Rows are points. Each copy is the shape, with its points in the same order, turned, moved and blurred by noise. Say if it was mirrored as well.

Shape (7 x 2)
[[ 52 -11]
 [-60 -44]
 [ 10  14]
 [ 60 -16]
 [-67  -4]
 [ 26 -38]
 [ 18  38]]
Copy 1 (7 x 2)
[[-15 -63]
 [-31  53]
 [ 17 -27]
 [-23 -74]
 [  9  52]
 [-38 -34]
 [ 36 -40]]
Copy 1 is: only turned
Copy 2 (7 x 2)
[[ 17 -20]
 [-52  74]
 [-29 -15]
 [ 32 -16]
 [-82  46]
 [ 18  17]
 [-38 -37]]
Copy 2 is: mirrored

Shape (7 x 3)
[[ 21   8  10]
 [-13 -71 -45]
 [ 41  36  -1]
 [-14  13  50]
 [-76 -57  16]
 [ 55   5   9]
 [-19  66  41]]
Copy 1 (7 x 3)
[[ -2  13   8]
 [ 28 -63 -59]
 [ 11  18  38]
 [-51  25 -12]
 [-58 -48 -77]
 [ 26  31   8]
 [-71  23  41]]
Copy 1 is: mirrored
Copy 2 (7 x 3)
[[ -6   5  -1]
 [ 45 -57 -62]
 [ 10  38  13]
 [-53  -3 -14]
 [-38 -72 -73]
 [ 13   6  24]
 [-74  42 -12]]
Copy 2 is: only turned

Shape (9 x 6)
[[ 15  44 -53  -5   8 -47]
 [  8 -18  17 -26  50  77]
 [-18  21  51 -33   9  35]
 [-41 -30   1 -23  -3   8]
 [ 18  11 -32  61  10 -14]
 [  9  56 -31  29  46 -32]
 [ -7  50 -57  12   8 -13]
 [ 13  17 -16  -5 -22  19]
 [  7 -34  58 -74  10  31]]
Copy 1 (9 x 6)
[[-17 -48   6 -38 -35 -70]
 [ 36  12 -49   6 -17  50]
 [  4  44   6   7  -9  23]
 [ 13 -32  34 -17   8  33]
 [-52 -65 -21  14 -44 -20]
 [-35 -28  -5 -27 -78 -45]
 [-45 -34 -15 -53 -47 -39]
 [-16 -16 -23 -18  12 -16]
 [ 70  30  10  20  13  20]]
Copy 1 is: mirrored
Copy 2 (9 x 6)
[[-12  35 -63 -11  33 -35]
 [-34 -62  16 -22  34  65]
 [  9   0  32  -2  31  64]
 [  7 -17  42 -38  39  -6]
 [-67  27 -18 -11  -4 -31]
 [-54  32 -45  24  40 -22]
 [-38  42 -41 -26  50 -17]
 [-18  16 -13 -45   6  21]
 [ 47 -58  33 -11  13  56]]
Copy 2 is: only turned
Copy 3 (9 x 6)
[[ -7   7  49 -23   0  55]
 [-40 -24 -20  95 -31  -7]
 [-58  30 -14  35 -45 -26]
 [ 16  24 -37  20 -40  11]
 [-15 -10  11   3  53  21]
 [-59  -7  26 -19  12  51]
 [-27  20  33   4  19  66]
 [-15  26  27  31  -2  -1]
 [-27  -3 -22  46 -91 -54]]
Copy 3 is: only turned

Shape (11 x 8)
[[ 23  -8  15 -42  40  26  75  -7]
 [-25   4   8  -2  45  -2  79  19]
 [-23 -48 -11  23  11  19 -54 -50]
 [  8 -20 -46  17   5   9 -56  13]
 [-26  29  23  59 -11 -25 -42 -25]
 [ 50 -12  12 -21   9  13  49  61]
 [ -3   5  -7 -37 -19 -17  19 -14]
 [ 45  13 -58   9  11   0 -23 -40]
 [-48  49   6  14  14 -20 -95  28]
 [ 13  16  -8 -19  -1  63  47 -28]
 [ 41  -4  26 -24  44   6  39 -11]]
Copy 1 (11 x 8)
[[-65   0  17  -7  55  60   1   0]
 [-38  -9   3   9  55  24  49  32]
 [-18 -11 -39 -53  -1 -48 -11 -58]
 [-10 -25   8  10  -6 -58 -48 -39]
 [ 32 -13 -57  -2 -45 -25  18  -1]
 [-76 -23  20  26  15  34 -38  34]
 [-27  25  30 -21 -10  13   3  13]
 [  3 -15  22  13 -13   5 -17 -78]
 [ 57  23 -46  24 -17 -61 -44  24]
 [-14 -36  26 -35  35  66 -16  -6]
 [-57   7  -4   2  28  48 -17 -12]]
Copy 1 is: only turned
Copy 2 (11 x 8)
[[  7  16  11 -80 -24  26  33  33]
 [ 15 -32 -35 -79 -12  18  28   0]
 [ 31  27 -14  -9  85 -10 -58  -8]
 [  0  32 -62  23  45 -11 -36  10]
 [ 22 -41 -23  24  29  34 -66 -41]
 [ 20  24 -37 -16 -28  36  66  37]
 [  6  -7   5  -6 -20 -23  -4   7]
 [-57  36 -12   8  19   7 -41  11]
 [ 42 -42 -88  36   9   4 -95  18]
 [  8  57   2 -58 -33  14 -13 -15]
 [  4   9  11 -48  -4  47  11  43]]
Copy 2 is: only turned
